Each point is reached from the start by the listed moves, each made once or not at all, plus a little noise. Say if it took an odd or an even number of moves. Then give how often each move was made.

Moves:
(1): [ 36   3 -11   0]
(2): [ -4  36 -12 -20]
(3): [ 3 16 44  4]
Start: [11  5 -4 10]
Points:
[11 57 28 -7] -> even (0, 1, 1)
[11  6 -4 10] -> even (0, 0, 0)
[15 22 40 13] -> odd (0, 0, 1)
[46 60 16 -7] -> odd (1, 1, 1)

Moves:
(1): [34 -9 -7  1 10 -3 -7 -8 11]
(2): [ 8 36  5 10  1 -6  4 -1  4]
(3): [ -1  -5  44   5  -6 -12   0   2   1]
(4): [-2 -8 -3 26 -5  1  1  4 -1]
(5): [-7  6  2  5 26  0 -4  0 -7]
(6): [-6  0  6 -3  9 32  5  0  6]
(7): [  1 -13   0   0  12 -10  35   2  10]
(8): [ 7  4 -4 -2  3  0  0 39 -8]
(9): [-16   3  -9   6  -2 -14 -14   6  44]
Start: [  4   1 -16   8  -8   6 -21  -4  15]
Points:
[ -3  37 -23  26  31 -24  -1  42  60] -> odd (0, 1, 0, 0, 1, 0, 1, 1, 1)
[ 10  30 -13  44 -13   2 -16  -1  18] -> even (0, 1, 0, 1, 0, 0, 0, 0, 0)
[-14  32  23  59   5 -24 -33   6  56] -> odd (0, 1, 1, 1, 1, 0, 0, 0, 1)
[ 35 -22  17  40 -11  -6 -25  -6  25] -> odd (1, 0, 1, 1, 0, 0, 0, 0, 0)
[-25  11 -17  15  24  25 -32   4  59] -> odd (0, 0, 0, 0, 1, 1, 0, 0, 1)

Moves:
(1): [22  5  1  3  0  6  8  0 -4  3  8 13  2 10  1  7  4 -9]
(2): [-5 20 -5  1  5 -1  1 -2  0  7 -2  1 -1 -4  2 -5  1 -3]
(3): [ 8  7 31  2  6 -2  0  1 -2 -6  0 -4  1 -3 -9  2 -3  2]
(4): [-6 -8  2 23  4  0 13  3 -7 -4  2  0 14  2  2 -1  5  0]
(5): [ -5  -6  -1   0  34 -10   1   1  -4  -5  -8   8 -10   1  -3   4   2   0]
(6): [ -4   1   4   1   4  21  -2  -1   5  -2 -13  -1   7   5   0  -3   1  -4]
(7): [-3 -2  0 -9  2 -3 17  1  1  0  6  1 -1 -2  5  2  6  1]
(8): [ -8   4  -1  -3  -2   4 -11  20   2  -3   3  -3   4   0   5  11   5   7]
(9): [ 7  1  8  5  8 -6 -8  1 23 10 -1 -4  6  2  5 -2  5 10]
(10): [-3 -8  1 -6  2  0 -2  4 -9 13 -1 -3  2  1 -3 -4 -8  3]
(11): [-12   4   0  -1   3  10  -8  -8  -2  -2  23  -5   6   2  -3   3   3  -3]
(12): [-6 -6 14 -5 -6 -3 -3  0  6 -3  1 24  3 -3 11 -7  5 -7]
(13): [ 3  4 -5 -9  6 -6  0  4  2 -2 -3 -7 23  3 -5  1  4 -5]
(14): [-10   0   6  -5  -7  -7   2   2  -2  -4  -4   1  -3  20  -5  -3  -2   9]
(15): [-1  8 -1  0  3  4 -3 -6 -7 -5 -2 -2  3  2 21  4 -7  3]
(16): [-5  3  0  3 -1 -1 -1 -4  4  7 -4  5  1 -1 -2 15 -4  0]
(17): [  0  -1   0  -5  -3 -10  -1  -2 -15   4  -2   0   5  -4  -3   3  28   5]
(18): [ 0  1 -6 -2  4  0 -1 -5 -2 -3  1  9  2 -5 -1 -1 -3 15]
Start: [  4   6   6   0  -5   9  -7  16  -3 -10   6  11  -6  -4 -15  10 -17   3]
Points:
[-23  14  22 -24  10  14 -25  20  22  -4  18  31  50  -6  -3  32  33  21] -> even (0, 0, 0, 0, 0, 1, 1, 1, 1, 0, 1, 1, 1, 0, 0, 1, 1, 1)
[ -2  29  29 -27   8   3   0  13   2  19 -10  42  40  24  12  17  17   5] -> even (1, 1, 0, 0, 0, 1, 1, 0, 1, 1, 0, 1, 1, 1, 1, 1, 1, 0)
[-9 13 20 -3 52  0  4 37  0 12 -5 57 51  3 -1 29 36 15] -> even (1, 1, 0, 1, 1, 1, 1, 1, 1, 1, 0, 1, 1, 0, 0, 1, 1, 1)
[-12  32  -4 -17  -2 -18  -8   8 -17   1  -8  19  23   4 -30  20   6  23] -> even (0, 1, 0, 0, 0, 0, 0, 0, 0, 0, 0, 0, 1, 1, 0, 1, 1, 1)
[  2   4  55   2   6   6   4  19 -25  -6  -8  50  49  21 -29  19  13  10] -> odd (1, 0, 1, 1, 0, 1, 0, 0, 0, 1, 0, 1, 1, 1, 0, 1, 1, 1)
[ 10  -2  16  13  44 -10  16  14 -21  13   4  31  16   9   8  37  15  12] -> odd (1, 0, 0, 1, 1, 0, 1, 0, 1, 1, 0, 0, 0, 0, 1, 1, 1, 0)
[-35  32  42 -13  41  21  -7  30  -4 -25  12  10  -4  13 -23  20  -4  11] -> even (0, 1, 1, 0, 1, 1, 1, 1, 0, 0, 1, 0, 0, 1, 0, 0, 0, 0)
[-13  28  42 -18  43   7  -6  24 -12  -3  34  60   3  -8 -11  36  -8   7] -> odd (1, 1, 1, 0, 1, 0, 1, 1, 0, 1, 1, 1, 0, 0, 0, 1, 0, 1)
